Rows are points. A path goes straight from each point to the next, and from the last back to the first. The post is the endless flat space through its rows: a point in 2 columns, a line in 3, a plane in 4, and so on, so that a path can go around it. Count how often the path circles the post. Going back the other way cancels.

Post (1 x 2):
[[23, -16]]
Path (17 x 2):
[[4, -18],
[-4, -32],
[12, 6],
[41, 10],
[76, -12],
[30, -60],
[-27, -60],
[-21, -10],
[31, 4],
[66, -7],
[45, -66],
[-8, -44],
[7, -9],
[33, 44],
[54, 7],
[46, -54],
[14, -42]]
Times around: 3

Post (8 x 9):
[[-16, -31, 49, -19, -60, -4, -26, 23, 54],
[-48, 38, -53, 21, 6, 23, -2, -10, 13],
[-51, -46, 55, 31, -52, 13, 52, 74, 59],
[-10, 42, 24, -25, -19, -6, 41, 22, 25],
[45, -25, -30, -10, -1, 39, -33, -16, -40],
[-8, 1, 24, -54, -9, 36, 13, 9, -6],
[10, -31, -58, 65, 61, 72, -2, -42, 37],
[-47, 35, 44, 18, 38, -25, -44, -54, -6]]
Path (15 x 9):
[[-53, 6, 23, -29, -17, 2, -37, -33, 42],
[6, -16, 29, -9, 4, 46, 60, -4, 27],
[63, -57, -1, -16, -5, 12, -32, -34, 19],
[-51, -16, -66, 50, 15, 13, -29, 2, 11],
[-2, -38, -50, -11, -7, 45, -35, 38, 81],
[-29, -7, -5, 3, 25, -6, 62, 4, 79],
[-8, 12, -78, 4, 19, 32, -25, -78, 25],
[-25, 31, 17, 40, -40, -18, -13, -9, 11],
[-12, 18, 59, -10, -66, -7, -46, -9, -5],
[29, 18, -19, 69, 6, 16, 44, -55, 48],
[-47, 7, -56, 46, 60, 41, -1, -45, 6],
[-6, -4, 52, -17, 44, -36, -17, -10, -16],
[10, -20, 25, -25, -16, 27, 12, 50, 62],
[-70, 55, -26, 66, 70, -4, 54, 18, 1],
[1, -36, 56, 19, 7, -42, -28, -19, 31]]
Times around: 0

Post (17 x 18):
[[2, 17, 18, 29, 10, -19, 3, -6, -24, -7, 10, 5, 1, -8, 12, -35, 26, -12],
[-19, 16, -6, -5, 2, -6, -38, -37, 5, 27, -28, 18, 1, 24, 35, -32, 0, -11],
[2, 1, -20, -10, -12, 18, -11, -1, -21, -14, -6, -6, 39, -33, 37, -23, 4, -4],
[-36, -38, 35, 23, 40, 18, 30, -21, 12, 5, 8, 3, -21, 30, 21, 30, 10, -20],
[-21, 13, -40, 22, 0, 56, -23, 21, -5, 23, -45, 5, -7, -31, -9, -24, 46, -12],
[-35, 10, 5, 12, 1, -39, 7, -29, 18, -28, 12, -8, 11, 36, -22, -13, -24, 19],
[7, -40, 4, -7, -33, 0, -25, -23, 10, 17, -4, 9, 57, -20, -8, -1, 14, -32],
[32, -30, 18, -43, 13, 13, -2, 23, -1, -18, 17, 10, 15, -13, -10, -7, 13, 11],
[13, -36, 3, 48, 24, -19, 39, -28, -1, 7, 42, -10, -16, 51, -17, 19, 9, 36],
[-13, 12, 5, -16, -17, 27, -9, -9, -22, 22, -5, 3, 33, -1, 25, -41, -16, 1],
[-20, 24, 7, 30, 15, 0, 19, -11, -8, 25, 19, -40, -8, 25, 51, 33, 25, -1],
[-21, -6, -8, 7, -24, 30, -16, -16, 17, 35, 18, -37, 0, -10, 24, -33, 19, 7],
[43, 10, -22, 4, -32, 23, -23, -9, -21, -15, -1, -6, 14, -4, -28, 1, -42, 20],
[-3, -3, 9, -4, -29, 64, 26, -35, -2, 10, -34, -29, 19, -38, -17, 23, 54, 12],
[11, -16, 9, 43, 17, 1, -8, 15, -28, 6, -39, 30, -22, -44, -38, 16, 24, 24],
[4, 4, 15, 16, 45, 20, -5, -12, 6, -23, 8, -18, 24, 12, 3, 3, -5, 13],
[-14, -27, -10, -5, 28, -13, -10, -34, -19, 24, -6, -5, 9, -6, -13, -4, 8, -20]]
Path (25 x 18):
[[44, 6, 9, 7, -20, -4, -15, -14, -13, 44, 4, 27, 11, 13, 1, -15, -17, 16],
[1, 4, -22, 17, -27, 13, -23, -5, -7, 40, 9, -27, -1, 10, 15, -31, -28, 3],
[12, -7, 11, 35, 30, 18, -27, -16, 6, 32, -10, -22, -27, 25, 35, 3, 30, 1],
[-28, -9, -22, 39, 0, 6, 2, -19, 42, 18, -12, -28, -38, -6, -10, -4, 61, -4],
[-39, 17, -7, 6, 20, -4, -14, -9, 6, 23, -24, 21, 4, -6, 3, -4, 12, 7],
[-30, -7, 11, 15, 32, 23, 9, -10, 41, -15, 18, -4, 4, 11, 20, 7, 29, -5],
[-24, 10, 51, 31, 16, 5, 3, -11, 23, 7, -12, 12, 7, 4, 16, -29, -38, 8],
[-40, -39, 18, 51, 11, 90, 22, 0, -23, 95, -17, 3, -13, 0, 29, -49, 23, 20],
[-25, 5, 2, 0, -21, 51, 9, -16, 11, -55, -21, -30, 40, -31, 2, -11, 26, 10],
[18, -18, 39, 45, -25, 26, 12, 6, -30, -2, -21, 21, -21, 1, -9, -21, -25, 10],
[-4, -41, -12, 28, 20, 33, 8, -19, -10, 63, 23, -52, 1, 2, 14, 43, -7, 1],
[-33, 24, 28, 6, -19, 43, 10, -38, 56, -9, -5, -31, -5, -3, 20, 58, 25, -14],
[-3, 9, 21, -26, 1, 17, -34, 15, 5, -14, -13, 30, 24, 14, -10, 4, 21, 12],
[42, -27, -42, -41, -8, 22, -11, 1, 8, -20, 40, -65, 17, -13, -71, -21, 35, 30],
[-16, 4, -72, 15, 8, 47, -44, 5, 8, 3, -30, 32, -15, 4, -55, -24, 43, 11],
[18, -27, 2, 0, -28, 20, -24, -28, -15, -12, 12, -38, 10, -8, 0, -5, -40, 40],
[31, 7, -12, 42, 12, -7, -9, 23, 11, -40, -4, 5, -9, 4, -29, -26, 29, -14],
[19, 4, 23, -13, 21, 5, -18, -10, 8, 23, -5, 31, 2, 22, 32, -12, -15, -25],
[-22, 7, -18, -10, 34, 20, -21, 10, 14, 40, -4, 22, 1, 41, 30, -23, 32, -14],
[-14, 10, 11, 48, -16, 11, -19, -24, 12, 0, 10, 0, 20, 26, -3, 3, 0, -7],
[22, -15, -6, -10, 1, -4, -2, -19, -35, -29, 12, -18, 17, -18, -18, 34, -35, 28],
[17, -4, 52, 26, 52, -12, -41, -42, -5, -41, -15, 18, 16, 29, 45, 29, -38, -11],
[0, -28, 14, 45, -12, 27, 10, -4, -13, 16, -14, -21, -2, -17, 38, -12, 4, -2],
[-14, -24, 5, 41, -22, -29, 7, -36, -6, 41, 13, -14, 11, 32, 26, 9, 25, -31],
[6, -16, 13, 37, 27, -12, 33, -30, 3, -3, -3, -7, 13, 27, -27, -8, -12, 16]]
Times around: 2

Post (17 x 18):
[[37, 27, -2, 14, 1, 30, -5, -28, -31, -5, -1, -13, -5, 1, 15, -43, -2, 32],
[-5, -2, -24, 5, -23, -20, 16, 5, -15, 2, 20, -2, -4, 24, 15, 19, -23, 3],
[31, 33, -22, -6, -27, -11, 3, 8, -1, -6, -4, -9, 32, -3, 9, -4, -40, 4],
[-23, 22, 3, -12, 27, 14, 11, -9, -8, -67, -11, -10, -5, 0, 15, -35, -28, -17],
[-9, -9, -43, 18, 26, 7, -9, -21, -16, -21, 6, 13, 20, -25, -8, 10, -7, 20],
[10, 8, -3, 12, -12, -24, 20, 21, 5, -17, 14, 19, -42, -22, 3, 3, 4, 14],
[2, 3, 19, 9, 40, -19, 31, 1, -4, 4, -1, -9, 13, 16, -28, -29, 0, 16],
[-13, -9, 10, 21, -11, 21, -16, -30, 33, -18, 1, 27, -9, 27, -24, -6, -28, -42],
[-3, -5, 12, 7, 0, -5, 25, -5, -18, -2, 0, -28, 0, 3, -3, 35, 9, -39],
[-42, 19, -12, -9, 11, 28, 33, -31, -16, -21, -21, -32, 57, -16, 1, -18, 48, 9],
[-29, -11, 50, -5, -16, 21, -11, 0, 35, -9, 5, -15, 27, -28, 0, -33, -9, 56],
[24, -1, -4, 3, -31, -39, 15, -22, -50, 26, 33, -37, -39, -8, -23, 1, -10, 8],
[0, 31, -36, -5, 24, 29, -12, -5, -4, -25, 24, -26, -2, -7, 2, -43, -25, -60],
[-24, 37, -18, -10, 23, -1, 5, 8, 10, -6, 8, -11, -5, 8, -12, 13, -28, 3],
[-33, -25, -17, -9, 17, -35, -36, 40, -4, 13, 4, 64, 3, -24, 16, 0, -20, 24],
[-56, -24, 16, 15, -14, -17, 2, -26, 33, 13, -20, 34, 7, -34, 24, -2, -26, -5],
[-27, -17, -19, 32, -7, -16, -26, 4, 19, -18, -11, -8, 3, -27, 13, -15, -4, 17]]
Path (24 x 18):
[[-20, 23, -80, -7, -6, 3, -34, -1, -24, 23, 19, 12, 14, -22, -28, -24, -23, -18],
[12, 33, 52, 9, -50, 18, -23, -4, 36, 2, 3, -13, 14, 15, -12, -24, -22, 11],
[35, -35, 32, 33, -14, -65, 13, -4, 3, 24, -11, 24, 31, 17, 17, -32, -27, 17],
[-7, -3, 39, 20, -16, 4, 42, -27, 26, -3, -11, 23, -58, 19, 17, -17, 18, 46],
[-44, -13, -28, -16, 17, -17, -4, 21, -30, 28, 19, -18, -15, 19, -5, 0, -32, 7],
[29, -52, -20, 23, -1, -6, 35, -5, -42, -49, -6, -26, -24, 7, -3, 51, 2, -35],
[36, 18, 22, 15, 0, -27, 72, -46, 1, 2, -2, -23, -29, -24, 19, 3, -6, -17],
[-46, 11, 33, -11, 55, 10, 20, 5, 11, -38, -5, 12, -19, 26, -21, 43, 34, 64],
[-45, -12, 9, -32, -4, 21, 26, -11, 26, -28, -26, 44, 40, 18, -32, 24, -5, 10],
[-6, 5, -9, 4, -5, -28, 36, 7, -20, 11, 3, -5, 26, 70, -16, -10, -47, 34],
[-40, -14, 21, 4, 25, -9, -18, 58, 13, -26, 19, 22, 18, -28, 56, -3, -3, -3],
[21, 6, -15, 20, 15, -12, 27, -2, -7, -21, 27, 12, 16, 18, 10, -11, -13, 5],
[-14, 55, 33, -41, 13, 5, 31, 34, -11, -39, 29, -17, -13, 14, -21, 13, -42, 10],
[23, 7, -68, 30, -17, 18, -38, -3, -44, 26, 35, -65, -17, -8, -55, -4, 6, -46],
[22, 23, 20, -5, 19, -11, 29, -8, -32, -3, 41, 25, 8, 27, -21, -9, 19, 4],
[55, 67, -19, -13, -32, 9, -22, -29, -26, -49, -9, -69, -5, -38, 2, -47, -4, -31],
[10, 14, -24, -20, 22, 20, -45, 41, 23, -5, 6, 56, 12, -57, 3, -10, -18, 0],
[18, -39, 42, 37, -23, 2, 27, 42, 0, -47, -19, 12, 8, 2, 31, -4, -10, -8],
[-95, 8, 25, -5, 72, 8, 12, 1, -8, -51, -10, 25, -18, 1, 13, 11, -16, 14],
[-52, -6, -11, -29, -8, -20, -1, -18, -38, -23, 2, 15, 22, 5, 18, 35, -34, 23],
[-34, -3, 6, 8, -2, -48, 33, 32, 6, 19, 14, -13, -22, 17, -25, 23, -17, -10],
[-12, 49, -23, -17, 1, -5, 10, 15, 15, -38, 0, 2, -56, -25, 32, 4, -79, 8],
[11, 2, 11, 48, -22, 33, 14, -66, 57, 9, -28, -24, 25, 3, 35, 9, -7, 61],
[12, -8, 12, -17, -61, 16, 4, 12, 75, -6, 16, -43, 45, 18, -51, -38, -13, -4]]
Times around: 2

Post (17 x 18):
[[17, -6, 28, 28, -16, 28, -18, 0, -45, -27, -35, -29, 26, 8, 24, 21, -46, -12],
[-43, 38, 4, -9, -7, 8, -21, 25, 16, -23, -22, -38, -22, -29, 3, 23, 24, -19],
[57, -13, -4, -17, -3, -19, 7, 15, 7, 7, 3, 34, -27, -24, 30, -47, -3, 1],
[28, 7, 12, -6, 24, -16, -21, 42, 2, 32, -49, 20, 7, 32, 16, 3, -2, -5],
[22, -41, -2, -12, -26, 22, -13, 23, -33, -3, -25, 41, 56, 14, 30, -19, 11, -35],
[18, -44, -39, -68, -15, -16, 42, -16, -14, -4, -90, 30, 10, -19, 17, 1, 16, 7],
[-12, 30, -36, -5, 2, -22, 11, 12, 17, 22, 20, 14, -5, 7, 1, -11, 31, 23],
[10, 15, 23, -4, -12, -21, -18, -4, -5, -12, 14, 10, 13, 22, -40, 1, -45, 13],
[7, -2, -23, -14, 21, -10, 43, 18, 32, -1, 16, -8, -19, 34, 17, -26, -20, -5],
[8, -21, -35, -22, 4, 5, -36, -46, -15, 7, -10, 27, 37, -7, 25, -8, -17, -40],
[27, -22, 7, 13, 21, 0, -11, -9, 34, -11, 23, -13, 28, 12, -28, 25, -18, 16],
[-21, -4, -7, -19, 16, -30, 3, 15, 18, -2, -31, 14, 12, -63, 4, -32, 5, 22],
[17, 15, -51, 11, 20, 5, 52, 52, 36, -27, 45, -3, -12, 5, 6, 23, -28, 1],
[-34, -1, 27, 38, -47, -7, -34, -19, 10, 11, 8, 8, -5, 1, -17, 45, -53, -33],
[6, -2, 33, -24, -4, 19, 25, -36, -21, 6, 12, 32, 16, 8, -15, 2, -34, 4],
[19, 9, 14, 25, -10, 26, -24, 14, 40, -8, 6, 20, 15, 34, 14, 8, -47, 2],
[-20, -8, -3, -2, -12, 7, -32, 26, -11, -13, 17, 0, -22, 4, 36, 24, -27, -2]]
Path (31 x 18):
[[-33, -37, -5, 0, -41, -17, -47, -19, 9, 6, -8, 26, 54, 19, 2, 3, -11, -11],
[-57, -19, 10, -36, -19, 30, -28, 15, -20, -36, -3, 28, 14, -8, 40, 12, -16, -9],
[-27, -37, -10, -25, -74, 21, 19, -4, -62, -23, -21, 32, 7, -10, -8, -10, 59, -17],
[15, 6, -10, 33, -35, -7, -30, 17, -10, 11, -65, 39, -3, 3, 20, 1, -89, 26],
[27, -12, 6, 4, -1, -4, 11, 48, 7, -15, 21, 27, 3, 33, 0, -48, -10, 19],
[-8, 8, 46, 19, -1, 48, -24, -2, -8, -17, -34, -4, 34, -7, 44, -28, -10, -36],
[-1, 5, -70, -55, 25, -3, 66, -34, 32, -12, 9, 34, -2, 56, 22, 20, -54, 15],
[14, -11, -36, -46, 14, -37, -32, -7, 5, 13, -35, 13, 43, 2, 16, -6, -25, 17],
[-12, -13, 1, 4, 0, 53, -3, -4, 4, -5, 23, 2, 41, 23, 23, -28, -46, 13],
[23, 47, -39, -8, 33, 15, 29, 73, 49, 4, -70, 1, 8, 24, 50, -59, -34, 14],
[4, -35, -54, 19, 0, 26, 20, -15, 56, -19, 46, -24, 55, 71, 4, 48, -48, -7],
[2, 10, 24, 9, 0, -12, -22, -13, -17, 35, -67, -22, 28, -22, 37, -14, 66, 23],
[28, 38, 65, 31, -5, 20, -59, 1, -6, 10, 37, 14, 18, 3, -16, 0, -61, -48],
[-14, 4, -14, -7, -2, 6, 23, -1, 9, 32, -41, -1, -6, -33, 12, -35, 24, -18],
[-47, 27, 35, 55, -6, 5, -58, 46, 1, -37, -25, -68, 4, 1, 31, -31, -12, 17],
[-38, -7, -3, 9, 1, 26, -65, 5, -21, -39, -20, -40, 50, 10, 29, 21, 25, 17],
[18, -17, -64, -34, 25, -51, 2, 18, 13, 6, -12, 56, 20, 16, 0, -3, -19, -9],
[-9, 2, 9, -16, 51, -30, -23, 11, -45, -5, -26, -13, 33, -9, -22, -20, 4, 8],
[15, -26, 12, 33, 33, 7, -8, 25, -4, 11, 17, 3, 37, -3, 9, -18, -51, 1],
[-15, 37, -8, 20, -26, -6, -23, -26, -13, 26, 18, -36, -15, -27, 11, 50, -23, 16],
[8, 3, -12, 29, -21, -18, -64, 24, -15, -22, 38, -39, 25, -6, -9, 40, 27, 7],
[31, 6, -27, -13, -39, -40, -12, -29, 0, -2, -51, 17, -15, -2, 19, 6, 26, 10],
[95, -39, -33, 22, -28, -1, 10, -28, 20, 2, -54, 74, 25, 0, 13, 30, -53, 31],
[44, -58, -15, -40, 58, 23, 8, 36, -20, -36, 27, 26, 18, -18, -4, -13, 32, 11],
[-12, 6, -76, -29, -5, 17, 17, 18, 5, -33, 42, 69, -26, 5, 54, 10, -14, -30],
[57, 18, 24, 4, -13, -9, -38, -10, -29, 24, -26, 31, 23, -21, 15, -19, 33, 8],
[-8, -5, 26, -22, -35, -8, 29, 8, -47, 25, 10, 32, 7, -12, -2, 26, -34, -8],
[53, -49, -2, 0, -21, 14, -20, -4, 12, -15, 24, -12, 9, -46, 10, -30, -9, 10],
[-14, -42, 3, 24, -11, 51, 7, 21, -22, 14, 46, 30, -11, 10, 21, 5, 12, -24],
[-11, 36, 13, 10, 17, -28, -31, -7, -2, 16, -55, 17, -3, 46, 9, -8, -15, -7],
[24, 0, -16, -5, 45, -33, 34, -23, 68, 8, -29, 5, 18, 11, -2, -21, -25, 8]]
Times around: 1
